Each row of a before or after table is a point. The points were changed in one or more steps. Then noise was added and the rows were shuffled. The steps act on columns, c1 being the first. Name the steps. A step turns or swaps two columns, mirrors them in a line or flattens them onto one, adds a multiple of one to another, or multiplies or shifts one. Angles are multiples of 10 degrees, from the lower column toward the higher: turns from -170 to 170, lines from 10 to 170 but not 90. Use the fewest steps. Two steps may share a column if one is a turn and the other turns, adds or multiplies; they go together, in the order done. Otherwise the lowest column goes first.

Before:
-0.39, -0.67
-0.61, 0.09
-0.14, -0.18
-0.13, -0.07
0.13, -0.63
-0.01, 0.56
-0.59, -0.46
0.14, -0.25
After (8 x 2):
-0.21, 0.21
0.00, -0.62
-0.55, -0.52
-0.57, 0.26
-0.08, -0.11
0.54, -0.10
-0.73, -0.24
-0.17, -0.10
Steps: mirror c1 and c2 in the line at 40 degrees

Before, 12 rows:
0.09, -0.41, -0.25
-0.08, 0.10, -0.06
0.07, 0.15, -0.44
-0.20, -0.04, 0.00
-0.19, -0.19, 0.14
0.09, 0.26, -0.18
0.01, 0.62, -0.19
0.14, 0.41, 0.37
0.15, -0.04, 0.22
0.58, 0.41, -0.18
-0.20, -0.03, 0.46
-0.21, -0.09, 0.00
After:
0.71, -0.15, -0.52
0.46, 0.39, -0.55
-0.27, -0.36, -0.74
-0.14, 0.15, 0.00
-0.20, 0.06, -0.02
0.05, -0.13, 0.66
0.04, 0.13, -0.19
0.40, 0.14, 1.12
-0.26, 0.03, 0.37
0.13, 0.06, -1.32
-0.13, 0.20, 1.36
0.22, 0.07, -0.52
Steps: turn c1 and c2 by -50 degrees; multiply c3 by 3

Before (8 x 4):
0.10, 0.29, 0.47, 0.03
0.40, -0.06, -0.40, -0.27
0.41, 0.15, 0.42, 0.36
0.49, 0.03, 0.72, 0.28
-0.28, 0.10, -0.01, -0.31
0.21, -0.37, 0.05, -0.27
-0.17, 0.31, 0.77, -0.23
-0.23, 0.32, -0.15, 0.26
After, 8 rows:
0.79, 0.08, 0.55, -0.19
-0.45, 0.24, 0.10, -0.03
-0.28, 0.76, 0.76, -0.29
0.17, 0.73, 0.39, -0.16
0.64, 0.38, 0.26, -0.10
0.33, -0.91, 0.14, -0.04
-0.37, 0.80, -0.22, 0.09
0.64, -0.16, -0.26, 0.10
Steps: multiply c1 by 1.6; multiply c2 by 2.5; flatten c3 and c4 onto the line at 160 degrees

Before, 11 rows:
-0.27, 0.19, -0.03, -0.09, 0.16, -0.38
0.28, -0.22, -0.13, 0.20, 0.08, 0.54
-0.04, 0.13, 0.56, 0.79, 0.24, -0.18
0.17, -0.28, -0.48, 0.28, -0.52, -0.08
-1.07, -0.27, 0.50, -0.17, 0.04, 0.69
-0.49, 0.23, -0.03, -0.44, -0.64, 0.12
-0.43, 0.06, 0.52, -0.21, -0.43, 0.23
-0.14, -0.78, 0.39, 0.31, -0.26, 0.42
0.01, -0.24, 0.85, -0.04, -0.16, 0.02
0.04, 0.06, 0.21, -0.34, 0.51, -0.62
-0.06, 0.32, 0.40, -0.11, 0.08, -0.12
After, 11 rows:
-1.07, 0.16, -1.62, 0.27, 0.06, 0.05
0.19, 0.32, 0.46, -0.02, -0.52, -0.38
0.02, 0.17, -0.46, 0.21, -0.18, 0.68
-0.44, -0.13, -0.79, 0.09, -0.44, 0.32
-0.06, 0.24, -0.15, -0.54, 0.24, 0.54
-0.06, -0.34, -0.12, -0.17, 0.06, 0.41
-0.15, 0.72, -0.66, 0.35, -0.23, 0.15
0.26, 0.31, -0.20, 0.03, 0.06, -0.41
0.05, -0.20, 0.44, 0.15, 0.48, 0.48
-0.45, -0.40, -0.39, 0.09, -0.63, -0.08
-0.29, -0.19, 0.14, -0.06, 0.16, 0.13
Steps: turn c3 and c6 by 120 degrees; add 0.7 times c1 to c3; multiply c4 by 0.7; turn c2 and c4 by -140 degrees
